Each row of a before or after table is a point. The points were changed in one or more steps. Then noise was added and the rows were shuffled. The steps act on columns, c1 being the first. What was done? A step turns or swaps two columns, mirrors them in a line or flattens them onto one, adds a multiple of one to another, or multiplies or shifts one. Angles are multiples of 10 degrees, from the lower column toward the higher: turns from -170 to 170, lines from 10 to 170 but not 90. Use the fewest steps. Two steps may share a column if one is a turn and the other turns, adds or multiplies; they go together, in the order done. Otherwise the lowest column goes first.

Before, 12 rows:
[[ -2 -19]
 [ 54  32]
 [-15  -8]
 [ 37  53]
 [ 22  20]
 [-17 -47]
 [ 11 -55]
 [ 18   7]
 [-34 -27]
 [ 39  23]
 [  2   8]
 [-42  11]]
After:
[[ -2  30]
 [ 14 -13]
 [ -2 -43]
 [ -5 -16]
 [  6  17]
 [ -4   5]
 [ 24 -42]
 [-16  62]
 [  8  45]
 [-35 -26]
 [  8  63]
 [ 49 -29]]
Steps: turn c1 and c2 by 50 degrees

Before (14 x 3):
[[ 12  -9  26]
 [ 17 -13  21]
 [  8   7   5]
 [-20  48 -11]
 [  2   1   4]
 [-16  18 -16]
 [-14  39 -24]
 [ 10  -4  42]
 [-18  27 -26]
 [ 20  -6 -10]
 [  4  -2  -4]
 [-26  -9  24]
 [-31  13  -9]
 [-28  17 -29]]
After:
[[-82  18 -37]
 [ 60  -5  -8]
 [ 51 -13  26]
 [ 30  -7  42]
 [ 12  -6  -3]
 [-44  40 -43]
 [-52  26 -39]
 [ 23   6   2]
 [-79 -12  27]
 [  5   0   4]
 [-49  19 -26]
 [ 38  -9  31]
 [-91  14 -16]
 [-59  49 -34]]
Steps: multiply c1 by 3; add -0.5 times c2 to c3

Before:
[[ 28  28   6 -51  24 -25]
 [-11   7 -20  11 -33  10]
 [-10  26 -21  14  -4  33]
 [ 15 -16  24 -10  34 -39]
 [-25 -20 -39  12 -50 -15]
 [-37   0 -35  14 -52  -4]
 [ 41  16 -21  -5   7   9]
 [  7 -10 -19 -43  21 -14]
 [-28 -12 -17   7 -31  33]
 [ 24  21   2 -15  45 -36]
 [ -6  32 -36 -13  -4  -1]
 [ 27  -4  16 -47   3 -53]
 [ 23   8  15  -5   1  -3]
 [ 15  48  14 -22  30   9]]
After (14 x 6):
[[ 13  19 -41   7  -7  17]
 [-18  38  -6 -37  20  12]
 [ 26  -1 -60  27  -4  -6]
 [-42 -26   3   9  27 -26]
 [ 16 -33 -34  24  -8  53]
 [-51  -6  13 -14  -9 -87]
 [ 19 -53 -65  20   0 -26]
 [-13  85 -26  11  27  -2]
 [-12 -44  41 -11   2 -62]
 [-22 117  32  -5   9  16]
 [-60  74  24  -9  11 -40]
 [-13  22   9 -22 -11  -7]
 [-20  48  34 -17  27 -60]
 [ 16  63 -14   6  11  52]]
Steps: turn c1 and c4 by -110 degrees; multiply c2 by 2.5; turn c3 and c5 by -50 degrees; multiply c6 by 1.6

Before (10 x 8):
[[-52   3 -33 -44  60 -16  62  21]
 [ -2  19   2 -41   6 -36  -1  15]
 [ 16   5   3  35  -7 -35 -32  34]
 [-26  15  23  41  -3  16  -1 -20]
 [ -4  23  27   3  24 -66  10  24]
 [-41 -55  20  42  -5 -10  14 -26]
 [ 26  -1   7  32  31 -27  -6   4]
 [-14  -3   8 -42  56   6  57  69]
 [ 25  -6  16 -33  54 -43  12  29]
 [-11 -32   5  39 -14   2  58 -19]]
After (10 x 8):
[[ -3  22  24   4  23  23  10 -64]
 [-41 -55  21  42  -5 -26  12 -11]
 [-27  13  22  41  -5 -20  -1  16]
 [ 25   0   4  33  32   3  -3 -30]
 [-12 -31   2  40 -13 -17  59   2]
 [-54   4 -35 -42  62  20  62 -17]
 [ 15   4   4  33  -7  34 -34 -32]
 [ 22  -8  15 -33  52  31  11 -43]
 [-15  -3   7 -43  58  70  58   5]
 [ -3  17   1 -39   8  15   1 -37]]
Steps: swap c6 and c8

Before (8 x 11):
[[ -6  -1  34   6   1 -25  15 -48   2  46 -39]
 [-70  -3   7 -35 -34 -11   9 -22 -19 -26  14]
 [-33  47 -19  -8  77  -7  11  26  -3  45  31]
 [ -1  24 -34  23  17   5  24  -9 -18  49  14]
 [ 25 -55  31  26  31   9 -18  -1 -74  44 -70]
 [ 22  26  18  13  -5  37   6 -19  -9  25 -37]
 [-34 -16   0 -26   8 -21 -81  -2   1 -24   2]
 [-50  -9   5   1 -33 -12  -5 -38  12 -58 -35]]
After:
[[-33 -12  13  -4   6 -59 -82  -6 -10  21   6]
 [ 25  21  14  -6  12   1   4 -23  -5  66 -36]
 [  3  21 -35  16   5 -35  27 -12 -20  87  15]
 [ 26 -52  15  -2  61 -33 -15   4 -68  79 -49]
 [-74  -2  19  -6 -38 -53   7 -23 -41  16  -7]
 [-52 -11   6  -5 -10 -48  -5 -40   2 -23 -43]
 [-32  43  -9   5  49 -46  12  26  -8  84  68]
 [ -4  -2  30 -11  21 -65  15 -52   4  83 -28]]
Steps: add 0.3 times c1 to c9; flatten c3 and c4 onto the line at 160 degrees; turn c5 and c11 by 30 degrees; shift c6 by -40; shift c10 by 40
